Each point is reached from the start by the listed moves, each made 0, 1 or 2 times, or once backwards (-1), plus a little noise. Is the number of moves made odd or even? Then give how often each move was made.

Moves:
(1): [ 17  -2 -19  -4  23]
(2): [ -7   8   8  31 -10]
(3): [ 11   7  17   8 -12]
Start: [ 4 -4 -6 -6  3]
Points:
[30  0 -6  1 16] -> even (1, 0, 1)
[ 26  11  29   6 -18] -> even (0, 0, 2)
[-29  16  29  60 -42] -> odd (-1, 2, 0)
[-13  -4 -15  20   2] -> even (0, 1, -1)

Moves:
(1): [ 13   3   2  -3 -13   1 -11  10   6]
(2): [-3 19  1 -1  2  2 -5  1 -2]
(3): [ 5 -4 21  5  2  4  2  0 -4]
(4): [ -2   2  -1  11 -15   8  -7   0   4]
(5): [ 7  2 -9 13 11 14 13 13 -1]
(6): [  3 -12  -5 -14  -4  15   1   5  -8]
Start: [  2   2 -13   7   8   8   5  -1 -15]
Points:
[ 30   9  16  24  -8  56  -1  28 -25] -> odd (1, 1, 2, 1, 1, 1)
[-20  54 -18   2   2 -20 -21 -16  -4] -> odd (0, 2, -1, 0, -1, -1)
[ 43   1  -8  -9 -11  60  -4  43 -27] -> odd (2, 1, 1, 0, 1, 2)
[ 12   4  36  21  30  -6  13  -5 -20] -> even (0, 0, 2, -1, 0, -1)

Moves:
(1): [13 -3  2  9  6  5 14 -2 -2  8  1  3]
(2): [ -1  10   6 -11 -16  -9  17   6   5   8  18   4]
(3): [  1   0  10  -6   2   0 -13  -1  -7  -2  -1   7]
(4): [ -1   7   5   6   3  -7  -8  -6  20 -11  12   1]
(5): [10 15 -1 -5  3 -5 22 -8  4  4 -4 -3]
(6): [-11 -10   5   5   0   6   7  -2 -10   3 -11   5]
(7): [  6  -7   6  18   3  -2   5 -11 -21  -2   0  -2]
(8): [ 6  4  6 -4  2 -1  2 11  4 -3 -1 -6]
(9): [ -1  -6   5  -2  -4 -13   2   1   7  13   6  -1]
Start: [ 15  -7  -4   7   8   5  -1  -1  10  -9  -5 -12]
Points:
[ 35 -17  22  60  26  18  21 -22 -29 -30 -11 -12] -> odd (1, 0, 0, 1, 0, 1, 2, 1, -1)
[ 56 -13 -10  49  39  14  56 -53 -55  10 -42 -19] -> even (1, -1, 0, -1, 2, 0, 2, -1, 0)
[ 34 -15  60  19 -10 -20  41  -5 -39  20  23   7] -> even (1, 2, 2, 0, 0, 1, 2, 1, 1)
[ 33  17  10   9   7   6  23   7  28 -21  19  -8] -> odd (1, 1, 0, 1, 0, 0, 0, 1, -1)
[-28 -39   8   9  -7 -15   0 -11   3  20 -13  -1] -> even (-1, 0, 0, 0, 0, 2, 0, -1, 2)
[  5 -39  28  45  16   0  11 -35 -17   7  -8  11] -> even (1, 0, 1, 1, 0, 2, 1, -1, 1)

Moves:
(1): [  3  -5  -4 -11   6   1  11   4   0  13   1  11  -2   6]
(2): [ -2   2   8 -10  -6   6  -1   4   0   7   2  -1   2   6]
(3): [ 1 -5 -2 -3  4  8  6  7 -6  1 -8  3  5  0]
(4): [ -7  -5  -5   2 -11  -2  -1  10   9  -3   1  -7  -1  -4]
(5): [ 4  2  5 -1 -7 -3 -4 -2 -2 12  1  0 -1 -5]
(6): [  0  -4   2   3  10  -6  -6 -12   6  -7  -7  -8  13  -3]
(7): [-9  5  0 -4  6  5  3  1  5 10  0  9 -3  3]
(8): [-4  5 13  4  0 -4 12  6  3  3  2 15 12 -4]
(9): [ 2  0  0 -7 -1 -6 -2  1 -2  5 -4  3 -5 -1]
(10): [-11  -4  -1   1   4   4  -8 -13 -16  -1  10  -8   1 -16]
(11): [  8  15   5  -2   5   1  -9   7   7   4   3 -12  -2 -13]
(12): [ 2  3 -8 -3  0  3  2  5 -2  2  2  5  4  1]
Start: [ 0 -6  5 -7 -5 -7 -1  0  5 -9  2  1 -6 -5]
Points:
[  4  -4  28 -25  60  18   4 -16 -18  -4   7 -19  49 -47] -> even (2, 1, 2, -1, -1, 2, -1, 1, -1, 2, 2, 0)
[-13 -14  31 -13  -8 -36 -23 -10  28  -9  12 -39  19 -47] -> odd (1, 1, -1, 2, 0, 2, -1, 1, 1, 1, 1, -1)
[-17 -10  20 -44  27  -6 -28 -29  -9   5   8 -27  15 -35] -> odd (1, 2, 0, 0, -1, 2, 0, 0, 2, 2, 1, 0)
[ 16   6  11 -31  15  -7  -8  35  21 -14 -21 -18  42 -38] -> odd (0, 1, 2, 1, -1, 2, -1, 1, 2, 0, 2, 2)
